Rows are points. The last column is the point's height on a tilted bowl or saddle (a function of degree 2), plus a little noise. Along how many of its main directions does it bend up, bend down or stay straight?
In the rows, 128 means zero.

Points, 17 rows:
[[115 145 117 130]
 [ 91  57 207   7]
 [143 191 123 102]
 [178 120  71  88]
 [ 84 102 120 101]
 [157 169 134  95]
 [ 91 147 122 136]
 [ 71 133 132 121]
 [132  76 120 129]
 [174 138 134 108]
 [ 97 168 160 126]
 [190  97 137 152]
 [147 126 139 123]
 [ 19 146 161 101]
 [110  98 138 113]
 [139 160 140 113]
 [ 91 124  94 118]]
Directions: 1 up, 2 down, 0 straight

Points, 25 rows:
[[105 170 165 153 140]
 [101  81 151 147 117]
 [ 76 132  81 124 108]
 [137 106 111 154 105]
 [194 108 110 121  87]
 [217 126  92 120  77]
 [157 176  96  67 144]
 [ 90  99  95 112 115]
 [114 130 169 133 125]
 [157 146 151 183 159]
 [137 108 148  88 155]
 [216 164 174 120 106]
 [124  95  87 157 101]
 [ 87 154 171  63 221]
 [134  81  22 144  74]
 [ 96 136 125 144 119]
 [ 88 127 142  78 181]
 [174 130 136  94 124]
 [139 118  83 209 202]
 [127 109  63  85 123]
 [104 117  72 147 102]
 [136 123  47 123  82]
 [109 175 106 113 113]
 [175  93 123 106 110]
 [136 126 128 109 116]]
Directions: 1 up, 0 down, 3 straight

Points:
[[165  93 181 191 173 154  60]
 [126 150 120 185 171  97 103]
 [120 151 160 199 183 159  62]
 [119 118  84 117  88 108 108]
 [156 121 130 101  72 112 112]
 [142 117 107 121 106 104 118]
 [126  92 128 171 172 172  81]
 [201 126 103  99 139 115 147]
 [ 65 138  71 125 107 155  96]
 [205 102 134 145 191 148  97]
 [143 169 127 121 146 159 108]
 [168 150  70 133  83 118 140]
 [ 79  93  61 125 137 164 103]
 [104 168  95 134 130  63 124]
 [147 128  56 151 103 170 102]
 [156  85 103 148 183 110 121]
 [212 103  85  82 120  80 145]
 [149 167 134 185 107 126 100]
 [ 81 137 121  90 145 107 141]
 [131 154 152 188 115 164  96]
 [173 149 121  37 127 173  73]
 [122  87 115 204 113 103  59]
 [ 98 185 123  72 109 164  80]
 [146 119 122 133 142 206  80]
 [113 130 134  87 100  90 107]
 [ 91 142 157 156  58  67  47]
 [180 154  71 141 198 171 114]
 [218 132  81 117 157 101 182]
 [152 106 189 106  73 161 155]
 [114 144  72 127 126  96 140]
 [ 88 175 138  67 136 152  98]
 [189 171 188 110 139 128 116]
 [128 213 213 103  88 130 116]
 [138 126 105 168 158 204  64]
 [133  88 129 141 132 112 109]
 [160  89  84 144 155 125 127]
 [135 114  71 121 121  81 138]
 [109  95 207 117 139  66  86]
 [103 169 103 160 132 106 113]
 [100 153 137 172 141 153  99]
 [159  97  85 137 162  71 143]
 [141 126 128 139 133 136 118]
 [ 81 116  87 120 188  99 184]
 [118 132 125 195 137  84  79]]
Directions: 2 up, 4 down, 0 straight

Points, 44 rows:
[[149 113 194 139  87 135 140]
 [172  96 161 108 119 110 108]
 [114  96  78  94 114 104 106]
 [ 49 209 132 160 105 135 100]
 [144 181 105  99 222 102  57]
 [ 96 146 101 169 104 172 115]
 [176 105 116 124 177 197  58]
 [104 142 126 120 121 140 128]
 [189 140 150  96  73  93  93]
 [133 110  46 123  48 209  20]
 [149 118 146 134 140 101 118]
 [139 169 153  65  88 167  72]
 [117  80 133 171 131 125 121]
 [129  49  93 102 171 168  64]
 [145  88 109 126 136 128 112]
 [ 59  98 153  87 122 123 106]
 [ 73 191 133 175 202 129  81]
 [127 112 140  80 135 144 105]
 [187 104 190 162  94 165 124]
 [ 75 146 145 133 118 128 131]
 [162 125 158 143  49 115 128]
 [148 143 115  92 139 121 106]
 [182 111 196 173  90 148 132]
 [164 100 184 117 103 172 117]
 [121 173 110  88 133 102 108]
 [125 172  70 116  88 176  80]
 [147  74  27 150 169 119  68]
 [128 147 119 128  83 103 125]
 [109 113 180 104 135  79 111]
 [114  80 152 107  87  84 116]
 [131 119 103 145 166 167 103]
 [174 151 120 115 132 134 102]
 [ 90 133 158 173 149  39  94]
 [180 114 145  89  95 155  94]
 [206 124  86 112 132 170  60]
 [120 155 137 180 133 189 107]
 [171 175 138 139 108  61  95]
 [110 117  94 136 163 204  86]
 [115  90 106 120 138  78 113]
 [175  79 110 145 119 145  99]
 [150 128 127 163  66 117 127]
 [ 83  69  98 162 146 144 105]
 [143 133 160 109 119 150 118]
 [ 73 130  65 169 197 142 100]]
Directions: 0 up, 5 down, 1 straight
